Each row of a before or after table is a point. One or more steps were done to the points. Then noise was added and the rows were shuffled. The steps act on columns, c1 being the first. What was done? A step turns or swaps two columns, mirrors them in a line or flattens them onto one, adds a multiple of one to another, or multiplies or shifts one. Angles are multiples of 10 degrees, from the lower column toward the higher: turns from -170 to 170, lines from 10 to 170 but not 90. Use the fewest steps. Two steps may share a column if one is a turn and the other turns, adds or multiplies; they go together, in the order done. Otherwise the lowest column goes first.

Before:
[[-20 -38]
 [ 14  47]
 [-23 -64]
 [ -4 -10]
 [ -6  31]
 [-11  14]
 [-17 -77]
 [ 39  -1]
 [-46  27]
 [-31  15]
 [  4 -15]]
After (11 x 2):
[[-76  19]
 [ 28  45]
 [-63  22]
 [ 14  10]
 [ 17  35]
 [ 28   7]
 [ -2 -40]
 [ -7   4]
 [-35  19]
 [-13  -5]
 [ 44 -15]]
Steps: turn c1 and c2 by -90 degrees

Before (13 x 4):
[[-18  -8 -33 -17]
 [ 12  18 -12 -12]
 [-31 -12   3  -5]
 [ 22  14  -6  28]
 [ 19   5   1  -2]
 [ 21   5 -20   8]
 [ 23  16 -38   7]
 [ -3  -5 -28 -16]
 [ 10  24  -7  12]
 [  6 -10   1 -17]
 [ 19  -2   2   5]
 [ 20  -9  -2  -3]
 [ -1   6   0  -5]]
After (13 x 4):
[[ -2  15   0 -15]
 [ 20  59 -18  36]
 [ -6 -14 -70 -48]
 [ 44  35 -15  84]
 [ 23  45 -30 -36]
 [ 40 -23  -5  -9]
 [ 38  -5   5  14]
 [ 42  12 -50  24]
 [ 38  12   3  -6]
 [-62 -31   7 -15]
 [-36 -20 -82 -50]
 [ 46  40 -96  21]
 [ 12 -25   3 -51]]
Steps: multiply c1 by 2; multiply c2 by 2.5; multiply c3 by 2.5; multiply c4 by 3

Before:
[[-25  45  24  15  15  47]
 [ 23  53 -28 -18 -21  27]
 [  3   9   9 -32 -14  32]
 [ 22  23 -13  -5 -58  53]
 [-23  32  47  15  16  16]
 [ 23  44   7  -4 -48  27]
 [ 45  47 -28  53  42  14]
 [ 35  37 -85  35  -4  -7]]
After (8 x 6):
[[  7  41 -22  -7  42  36]
 [-28  30 -38  -7 -30   1]
 [ -9  23  -7  -2  59  57]
 [-44  42 -18  -7 -22  26]
 [ 36  30  78  -4  34  10]
 [  6  54  20  -9  28  34]
 [ 31  38  40  -8 -30  36]
 [-13  14 -14  -2  10  29]]
Steps: turn c1 and c6 by 30 degrees; flatten c2 and c4 onto the line at 170 degrees; turn c3 and c5 by -160 degrees

Before, 14 rows:
[[ 45 -27 -16 -88  17 -39  45  28   1]
 [ -1 -61  10  13 -44  23  33 -53  18]
 [-32  -6 -19 -34  30  54 -36  -6   8]
 [-61 -44  10 -13  36 -36 -45 -57  52]
 [ 27  38 -19  -9  33   0  60  12  19]
 [ 13  10 -21  14 -15  -1  27   9  70]
 [ 39   9 -29  14 -62 -53  -9 -30   7]
 [-21  38   7 -34  22  33  15   2  -4]
 [ 12  27  51 -66  16   1  -7 -22  17]
 [ 45 -10   3 -33  28 -55 -18   7 -16]
 [  9  19 -30 -64 -15 -34 -34 -22  21]
 [ -8  28  -6  -2  -3  35 -28  -1  22]
 [ 67 -11  19 -32 -19 -20  11 -74  -4]
 [ -5 -16 -15   6 -40  12  -8 -35 -49]]
After (14 x 9):
[[  8 -58   9 -18 -43  20  34 -49  11]
 [-44 -11   4  22  30 -57 -15  10  26]
 [  7  16 -30  54 -17 -34 -34 -21  38]
 [-33 -14 -16   2 -41  14  -7 -35 -44]
 [ -7  34 -22  -1  32  -1  60  11  32]
 [ 83 -44   9  11  37 -37 -51 -57   3]
 [ 28  -6 -23  34  33  54 -38  -6   2]
 [ -1  30  50  54  11   1  -6 -21  41]
 [-52 -10  19  11 -21 -17  11 -75  48]
 [ 34  11 -18 -35 -13   1  27   9  50]
 [ 19  27 -11  -3  -6  34 -29  -2  19]
 [ 13  40   8  36  22  28  15   2  -2]
 [-36 -29 -14  72  15 -37  39  30  58]
 [-24   9 -28 -23 -68 -51  -9 -28  21]]
Steps: turn c1 and c9 by -140 degrees; turn c4 and c9 by -160 degrees

Before, 9 rows:
[[ 26  15  14 -15  -8   4 -11   0 -34   3  -2   7]
 [ 14  12   2 -13  -5  13   8  -7  16   0  -1 -12]
 [ -6  -7  -7   2  -1  -1   4  10   0  -6  -8   2]
 [ 13  10  -4  10   4  13   2  -6   1   7   9  -3]
 [ -4 -13   0   3  -5   4   8   3   3   5  11  -6]
 [ 22  11   1 -15   5  10   5   4  26   9  15  -5]
 [  6  12  10 -12   1  13 -13  -2 -22  10  -3   5]
 [ -9   0  -6   4   3  -7  13  -3   0  11   5  -1]
 [  3  -3 -17   0  -7   9   4  -3  -9  10   3   5]]
After, 9 rows:
[[ -9   0   6   4  -2  -8  13  -3  -2  11   5  -1]
 [ 22  11 -41 -14  -6   9   5   4 -67   9  15  -5]
 [  7  12  25 -12  -1  13 -14  -2  62  10  -3   4]
 [  3  -2  29   0   7  10   4  -3  14  10   3   5]
 [ 26  16  39 -15   8   4 -11  -1  95   3  -2   8]
 [ -4 -13  -5   3   5   4   8   3  -8   5  11  -6]
 [ 14  13 -26 -13   5  14   7  -7 -41   0  -1 -12]
 [ -6  -7   6   3   1   0   4  10  -4  -6  -8   2]
 [ 13  11   2   9  -4  13   2  -7  -5   7   9  -3]]
Steps: multiply c9 by 3; turn c3 and c9 by 150 degrees; multiply c5 by -1

Before, 8 rows:
[[-36  -6  62  12  76   2 -74  21  -2 -20   9 -70  24   5  20  53  35 -26]
 [  8   2 -40 -29  40 -22 -75  48 -42 -42 -17  -4  55   4 -47  32  69  49]
 [ 17  34  22 -10  24  14 -49  -3 -17 -80 -10  21   0 -23  17  21 -24  43]
 [-17 -48  19 -14  10  40  13 -45 -28  36  43 -43 -12 -13   3   3 -21   2]
 [ 34 -18  49 -11 -23  41  12 -13 -19   7 -33 -52  11  33  -5 -34 -10  -1]
 [-44  13  29  76 -33 -35  35 -10  -1  -4  15   4   2  30  20  66  -5 -22]
 [ 19   2 -10 -27 -62 -34  12  24   8  21  37  -8 -32 -54   5  25  -9  41]
 [ -2  17 -51  17  13 -21 -65  35  41   8 -33 -15   1  -1 -16  -7 -10 -11]]
After:
[[  8   2 -40 -30 -51 -22 -74  49 -50 -43 -28  -6 -47   3  55  -7  72   9]
 [-44  13  30  77  -3 -36  37 -10   3  -5  -4   5  20  29   2 -74  -6   0]
 [ 19   3 -13 -30  42 -33  10  25   1  20  21  -7   4 -54 -33 -54  -8   1]
 [ 35 -17  48  -9  39  41  10 -12 -16   8 -15 -50  -4  33  11  17  -9   4]
 [ -2  16 -50  17  -9 -21 -63  34  41   7 -44 -15 -16   0   2  12 -10  -8]
 [-18 -47  17 -13 -10  40  13 -44 -27  35  62 -43   4 -11 -13   4 -22   4]
 [-36  -4  62  12 -92   2 -74  20   3 -21  11 -71  23   7  24  -9  37   1]
 [ 17  34  22 -11 -32  15 -47  -4 -25 -79  -3  20  16 -22   1  -7 -24   4]]
Steps: turn c5 and c16 by 150 degrees; add 0.5 times c6 to c11; flatten c9 and c18 onto the line at 170 degrees; swap c13 and c15

Before:
[[ 10 -23 -14 -14  28 -36 -30 -13 -43  39 -12  27  21  22   5  55  16  28
   76  37  16 -68  12 -16]
 [ 25 -37 -19  25  38  11 -46  13 -17  -3 -46  21  15   9   5  82 -45  41
   88  -2 -35 -40  -1   9]
 [ 51 -69  22   3  53 -14 -23  25 -23 -34 -11   5 -28 -26  26  85  -7  22
   55   6 -25 -40 -22 -28]
 [ 10   1 -20  12 -22 -19 -20  21 -22 -17  18  15   4  -8 -43 -34  17   2
   -2  19 -20 -55   7   1]
 [  7 -51  22  22  24 -57 -14  -4 -18 -17 -35   4   9 -19  26  67 -62  -2
   73  17 -22 -60   2 -24]
 [  1  -8  31   5 -11  -2 -34  24  -2  -2 -10   8  31  32 -48 -52  51 -21
   19  -7  33 -52 -40  -7]
 [-24  16  17 -26  55  27  24  19   0   0  18 -18 -41 -28 -16  -7   2 -27
  -14  -6  -5  27 -14  46]
 [ 12 -14 -20 -40  19   3  50  21  -2 -14  30 -46  -3 -61 -18  41  -6 -21
   -1 -42  -7  33 -41  37]
 [  4  37  13 -40  21   6  60  17  -4 -21  47  31 -34 -54 -53   9   1 -11
   13 -27  33  12 -57  40]
 [-15  12  -9  -7  27 -11  26  63 -45 -39   5  -6 -11 -41   9  15  -4 -20
   10   1  22  24 -45  -7]
 [ -5 -46  -6  15  45 -11   5  42  -5  10  10  31  35  48 -57 -95  27  -7
   27  -3   5  -2  25   6]
 [-14 -26   2 -41 -12   7 -15  14 -37   2  11   8 -12  36 -62 -71   1  19
    4 -21  28 -35 -24   6]]
After, 12 rows:
[[ 14 -45   4 -13 -81  11 -47 -14  -9  38 -12  27 -23  22   7  52  16  30
   13  38  15 -47  12 -15]
 [ 21 -13  21 -41  -3  30  40  22   6 -13  30 -45  -5 -61 -19  42  -4 -22
   19 -42  -9  24 -37  37]
 [-41  12  -2 -26   4  -3  37  17  -3   1  15 -18  44 -29 -15  -9  -1 -26
   55  -7  -5  20 -15  45]
 [  2  -8 -40   5 -19 -21 -26  25   1  -2 -10   8 -20  33 -49 -56  50 -22
  -15  -6  33 -36 -40  -8]
 [ -8 -38  -6  15 -34  13  -3  42  11  12  12  30 -34  48 -56 -94  25  -6
   41  -1   8  -1  25   6]
 [-23 -42   1 -41  -1 -16  -6  14  -7   4  11   8  12  37 -61 -69   3  19
  -12 -22  26 -27 -24   7]
 [ 12 -51 -23  23 -76  34 -46  -5   5 -17 -36   7  -1 -18  27  68 -60  -1
   12  17 -22 -41   1 -23]
 [ 15 -13  18  11   4   1 -28  20  -9 -18  19  14 -13  -8 -45 -34  19   4
  -20  18 -20 -39   9   1]
 [-25 -21  13  -7 -15  26  13  60 -18 -39   4  -6   5 -40  10  15  -3 -20
   27   2  24  16 -46  -9]
 [ 39 -41  12  23 -95 -38 -28  12   4  -3 -47  21 -19  10   7  82 -48  40
   20  -2 -35 -28  -2   9]
 [  7  24   0 -39 -17  33  51  15 -10 -19  48  32  37 -55 -53   9   0 -11
   21 -27  34   7 -56  42]
 [ 79 -67  -9   5 -62  -3 -25  24  11 -35 -13   3  34 -26  23  83  -7  21
   43   6 -24 -28 -22 -26]]
Steps: multiply c1 by 1.6; turn c2 and c9 by -40 degrees; multiply c9 by 0.4; turn c3 and c13 by 160 degrees; turn c5 and c19 by 100 degrees; mirror c6 and c7 in the line at 70 degrees; multiply c22 by 0.7

Before, 13 rows:
[[ 10  22 -65 -30  21 -13  35 -37  33  -6 -27  -9  49  12  13 -32 -19  -2
   -6 -29  34 -29  -1 -32  28  28  41   9  -4  42 -12 -15 -51  28  32  -2
  -27  34  23 -67  13 -51 -66   8  54 -56 -26  10]
 [ 24  17 -36 -68  29   0  21 -69  35 -37  -7 -14  62  55   4  -6 -39  -4
   10 -26  26  -9  51   5  -8  10  33  16  19  38  19 -16 -65  31 -16 -20
  -33  38  68 -56  41 -41   7  34  59 -50 -39  15]
 [ 39   2  27  -5  19  -6  14  -9  82 -43  27  23  33   7 -12 -52  -8 -13
  -14 -35   8 -61 -30 -15   9   5  28   7  17  13  38  24 -16  65   2 -22
    4  -2  39 -12  32 -15 -52 -23   6  -4 -62 -46]
 [-14  23 -20  -7 -10  28  14 -61   5 -42 -39  22  27  20  57  24   5 -19
   33  -7  39  22   5 -49  31 -11   6   0  14  45  25   9 -41 -33  29 -50
  -61  20  67 -22  36 -56  16  29  93 -62  17  23]
 [ 16  23 -15 -19   7  43  42  19 -25   7 -48 -37  14 -18  25  -7  17  -2
   -5   7 -85  36 -49  12   8 -35  -4  27 -55  -4 -29  62 -16  18 -15  32
   -8  19 -50  40 -48   7  59  41  22 -20  23  37]
 [ 10 -21 -12   6  13 -15  26 -23  32  -8  43  32  33 -32  -1 -59 -53  16
  -21  25  16 -61   4 -12 -61  11  27   6  10 -47  25  -3  15 -28 -62 -29
   17 -16  24 -41  38   0 -17 -31  14  -2  -7 -66]
 [-72 -39  28   0 -76  25  -4  24   7  23  -4   6  12 -50 -27  24 -53  -9
    2  41  -9   5 -32   2 -25   2 -13 -11  -8 -22   1  26  14 -22 -50  35
   39 -48 -18  44 -23  36  46  -7   1 -16  29  10]
 [-50  11  -7 -28   7  21  19  24 -19  10 -53  -5  -6 -40  -1  -4  -8  13
    9  34 -40  48 -42  62  79 -23 -15  -8 -47  18 -33  45  -3   5 -33   3
   18  41 -27  14 -48  45  62  58   1   9   9  -5]
 [ -9 -40  23  57 -25   8 -43  -7  53 -15  34  75  76  12 -12 -38 -19  20
   -2  29   8 -32  -8   6 -55  36   4 -24   0  17  89  -4 -21 -52 -71  -9
    5 -55  24 -32  17   9 -44  -3 -18 -17  12 -39]
 [-19 -52  27  50  -4  -3 -38  20  40 -26  -3  52  51 -25 -48 -10 -10  46
  -22  19 -21 -35   7  -1 -45  10  23 -21  40  -6  37  10  42 -52 -44  33
   34 -14   6  43   2  20 -26 -37   9   0 -21 -63]
 [-29 -32  74  15  -1 -24 -43   7   8  11  -5  49  31 -44 -15  26 -45  17
  -14  23 -47 -23 -26  31   0  14  19  29  -8  -8  47  10  -2 -50 -44   0
   47 -48  -5  28 -21  -9  -8 -32  -1 -16  23 -46]
 [-35  11  25 -44  -1   5   0  54 -22   9 -42  -3  -1 -37  -5   5 -15  15
    3  34 -23  11 -40  27 -35 -42 -29  23   0  -9   1  40  18 -17 -29  22
    5  -7 -20   4 -35  52   3  29  13  32  52  34]
 [-17  48   6  -7  25  48  49  10 -29 -10 -61  10   3 -33  -6  17  -6 -10
    7  37 -28  35 -48  51   9 -38 -40  17 -46   5 -18  39  19  -3  -1  36
   40 -41 -41  35 -27  25  16  21  31 -25 -30  26]]
After (13 x 48):
[[ 20   3 -36 -68  28   2  23 -69  32 -34  -8 -17  52  51   5  35 -36  -5
   12 -25  24  -9  53   6  -9  12  36  14  20  76  13  28 -66 -44 -17 -17
  -33  14  67 -51  43 -34   7  32  60 -50 -40  17]
 [ 12  -1 -71 -29  18 -14  39 -41  32  -9 -30  -9  60  14  15   8 -21  -4
   -6 -26  36 -29   0 -30  27  32  37   8  -6  82 -15  28 -50 -42  35  -1
  -27  15  21 -64  14 -54 -67   9  55 -55 -24  10]
 [-27   3  73  14   0 -24 -41   6   8  11   1  50  11 -48 -16  42 -44  16
  -16  23 -49 -22 -24  28   1  15  15  27  -6 -16  44 -31   0  65 -44  -2
   47 -28  -5  25 -19 -13  -8 -28  -1 -15  24 -46]
 [-17 -23   5  -7  26  47  51  11 -26 -10 -62   7  -8 -30  -6  14  -5 -11
    5  35 -32  31 -46  53  10 -40 -39  16 -45   6 -20  22  21  39  -4  35
   39  10 -42  37 -30  23  12  22  30 -29 -29  30]
 [ 15   5 -13   5  15 -13  30 -20  31  -8  49  33  69 -30   0 -24 -54  16
  -21  26  17 -61   5  -9 -63  11  26   5   9 -93  26 -14  10  23 -58 -32
   17 -21  23 -42  36   2 -16 -31  17   4 -10 -66]
 [ -6   8  22  58 -26   9 -42  -6  51 -14  34  77  83  13 -13  22 -18  21
   -1  30   7 -28  -9   7 -53  36   2 -21  -1  35  86 -34 -21  70 -68  -6
    7 -28  21 -31  17   9 -42  -2 -15 -17  10 -35]
 [-14  -9 -18  -7 -11  27  13 -68   1 -42 -39  19  10  20  59  31   6 -22
   37  -9  40  20   4 -47  36 -12   6   1  15  94  27  15 -36  -7  33 -48
  -62 -36  68 -19  35 -56  19  28  91 -64  16  28]
 [-37 -18  27 -45  -2  11   2  55 -19  11 -43  -3  -2 -37  -5   4 -15  17
    0  36 -20  12 -38  29 -38 -44 -29  25  -4 -17   2  -9  17  10 -29  19
    5 -16 -22  11 -37  51   1  30  12  33  53  36]
 [-72   2  23  -1 -76  25  -6  25   7  25  -6   4  -9 -50 -30  26 -51  -9
    4  40  -9   6 -30   2 -27   0 -15 -11  -8 -43   2 -45  12  53 -48  34
   36  -7 -15  43 -25  34  50  -2  -3 -15  34  12]
 [-22   6  28  49  -4  -3 -34  23  38 -30   0  51  43 -26 -49  26 -11  48
  -22  17 -21 -35   6  -2 -48   9  26 -21  43 -12  38 -50  44  28 -46  36
   34 -42   6  44  -2  19 -22 -35   7   1 -20 -61]
 [ 37  -9  27 -11  17  -6  14 -10  83 -45  28  20  58   9 -13 -15  -7 -15
  -12 -36   6 -63 -34 -14   7   1  30   4  20  24  37 -12 -16 -19  -1 -19
    4  58  43 -13  34 -18 -47 -22   3   0 -55 -43]
 [-49 -20  -6 -28   8  22  18  25 -19  10 -51   0  -4 -41   2  -7 -13  13
    9  31 -39  50 -42  60  80 -23 -13 -10 -43  39 -36 -17  -2 -37 -33   3
   16  -9 -27  11 -48  42  63  57   2   7  12  -7]
 [ 12 -28 -14 -14   7  40  42  18 -25  11 -46 -40  13 -23  25   0  24  -3
   -4   7 -84  37 -49  10  12 -35   0  27 -50  -7 -30  -9 -15 -22 -21  30
  -10  11 -55  39 -46   5  58  41  24 -17  26  38]]
Steps: turn c2 and c32 by 120 degrees; multiply c2 by 0.4; turn c13 and c16 by 40 degrees; multiply c30 by 2; turn c34 and c38 by 110 degrees

Before:
[[ 10 -14 -21  -2   1 -10 -28 -13  50 -23 -12  29 -22 -36 -42  36 -35   2
   20  -1  -5   5  23  -9 -29   9 -21 -29   3  20   0 -19 -34 -24  18  -1
  -12  11   3 -21  -2 -33  10 -15 -56 -22   6 -27  -1   4   6 -13 -15 -10
    1  -3 -12   2  10   2  18 -25  -5  37]
 [  0  15  -5   9  31  19  -2 -20 -16   4  10 -11  11   6  13 -14   1  -7
   14   9 -16  -2  10  16  20   0 -24   9 -17 -14  -7  19   2 -18   0  -4
   -8 -22 -10   2 -11  -5 -18   7  -3  16  18  -2 -17 -20 -19  10  16  29
    8   2  -3 -13   7   7 -10   4  -2 -17]
 [  3 -44 -31  14  20 -18  18  26   4 -28   9  -8 -20 -16 -51 -23  37 -19
    2 -14  -8  23  -4 -21 -16  22   9  19  -9  14   8 -13  -5 -34  -5 -22
    0 -13  20  12 -17 -10 -17 -28 -34  -2 -42   4 -21  30  12 -10 -28 -48
   10  -1  39  -9   1 -27 -14 -13  15  29]
 [ 10  -1   9 -13  19  28   0   1 -37   5  -6 -13  18  -1  14   3  -7   6
   11  15  -6  -7  10  13  14   2 -13  -2 -16 -11   1 -10  -5  14  15   3
   13 -12   8  -4  16  -5  -2  -3   5   8  14   1  -7 -14 -20 -14  18   8
   14  -4   5 -14  10   2   4   1  -7 -35]
 [  7   9  15  -2  34  26  14  -5 -32  -1  -8 -18  16  13   8  18   1  -9
   -9  11  -7  -2   0   7  18  -1 -13 -19  -2   4   0  29  -1   3  -6   1
   -2 -23   6  10  14   2 -23  13   2  14  -5  -8 -17 -13  -6  17  17  10
    5  -5  -1 -23   1   3   8 -13 -23 -27]
 [ 18   1  21  -4  25  18  15 -12 -35   8  10   9  19  11  18   3 -12  -4
   -9  -1 -24 -23  14  24  13  21 -16  -3  -9 -35  11   6  -7  -4   1  -8
    3 -11  -3   4   2  13  -1  -8   3  22   2   0  -6   4 -14   8  15  -5
   21  -4   5 -19  13  -6 -10  11 -19   2]
 [  6   9   2  -8  12   7   2  -3 -21  12  17  -8  23  -1  20  11   4  -4
   -8   0  -9 -26   1   9  15  10 -10 -13  -6 -14   7  -4  -7   2   3 -15
   13 -14 -13   9  13   5   4  16  16  -4  14  14 -11 -15   9  15  35   4
   14   3   7 -34  -5 -12  10   6 -11 -21]
 [ 15 -14 -27  -1  12  -9 -22   0  33  -8 -15   9  -4  -9 -43  37 -25  22
   11   3   7  -3  15   4 -47   1 -10 -25  11  16 -11 -25 -13 -14  21  15
  -11  17 -18 -13 -10 -23  12  -8 -46 -33  -1 -28   3   3   9   1 -39   9
   18   2   4  -6   3  21   9 -14  -9  24]]
After (8 x 64):
[[ -4  14  -7   9 -29  19  -1 -19 -15   4  10  -2  10 -15   1 -15  11  -8
   11   9 -15   0   2  16  22  -1 -26   8 -14 -13  -4  19   1 -18   1  -6
   -9 -21  -9   1 -11  -7 -20   7  -4  15  17  -1 -18 -19 -19  10  15  28
   14   2 -15 -14   5   7  -8   4  -2 -17]
 [ -3   9  17   0 -34  27  14  -4 -30  -1  -8 -10  16 -12   0  17   0 -10
  -11  12  -7  -3   2   7  17  -1 -13 -19  -2   5   0  29  -1   3  -5   1
   -2 -24   7   9  12   3 -23  13   2  15  -5  -7 -18 -15  -6  17  16  11
   11  -4 -14 -23   0   4   8 -14 -23 -28]
 [-18 -14 -27  -3  -5 -10 -23   0  35  -6 -15  -5  -2 -14 -36  39  13  21
    7   3   7  -2 -27   4 -47   2  -9 -24  12  17 -11 -25 -13 -13  23  14
  -12  17 -18 -13 -11 -23  13  -7 -46 -32   1 -29   3   3   8   0 -38  10
  -29   2  15  -4   3  20   9 -15  -9  25]
 [-14   1  23  -3 -27  20  16 -12 -35   7  10  -7  20  -7 -10   2  15  -5
  -15  -1 -24 -24 -11  26  14  23 -16  -3  -8 -35  12   6  -9  -5   1  -7
    3 -12  -3   5   3  14  -2  -7   4  22   1   2  -7   3 -14   7  15  -5
   26  -2  18 -18  11  -5 -11  12 -17   2]
 [-13  -2  10 -12 -13  29   0   1 -37   6  -5 -20  18 -13  -5   2  11   7
    6  15  -5  -7  -5  12  13   2 -13  -5 -16 -11   2  -9  -5  13  16   3
   13  -9   8  -3  15  -5  -2  -4   5   8  15   3  -7 -15 -20 -14  17  10
   19  -3   0 -14  11   2   6   3 -10 -35]
 [ -3   8   2  -9  -9   8   3  -5 -20  13  17 -23  22  -9  -1  11   1  -4
   -9   2  -9 -28   4   9  17   8 -10 -12  -5 -14   8  -3  -6   1   4 -15
   14 -14 -14   9  12   5   3  17  16  -4  16  14 -10 -14  10  13  35   4
   24   3   6 -33  -5 -13  11   7 -11 -22]
 [-17 -16 -19   0  23  -9 -28 -14  51 -22 -13  46 -22 -28 -22  36  24   3
   14  -1  -6   3 -33  -9 -29   9 -21 -30   4  20   0 -19 -32 -24  20  -2
  -13  11   3 -21  -1 -33  10 -16 -55 -22   5 -28  -2   3   6 -14 -14 -10
  -36  -3  -1   2  10   2  19 -25  -5  36]
 [ -4 -43 -30  16  -5 -18  17  27   3 -28   8 -95 -20 -26 -34 -23  -6 -20
    0 -13  -9  25  38 -22 -14  23   8  18 -11  12   7 -13  -5 -34  -5 -20
    1 -14  19  11 -17 -10 -18 -27 -35  -1 -42   3 -20  31  13  -9 -29 -49
  -40   0  68  -7   0 -27 -14 -13  17  31]]
Steps: mirror c1 and c19 in the line at 100 degrees; mirror c5 and c14 in the line at 110 degrees; multiply c57 by 3; turn c12 and c57 by 50 degrees; turn c15 and c55 by 60 degrees; swap c17 and c23
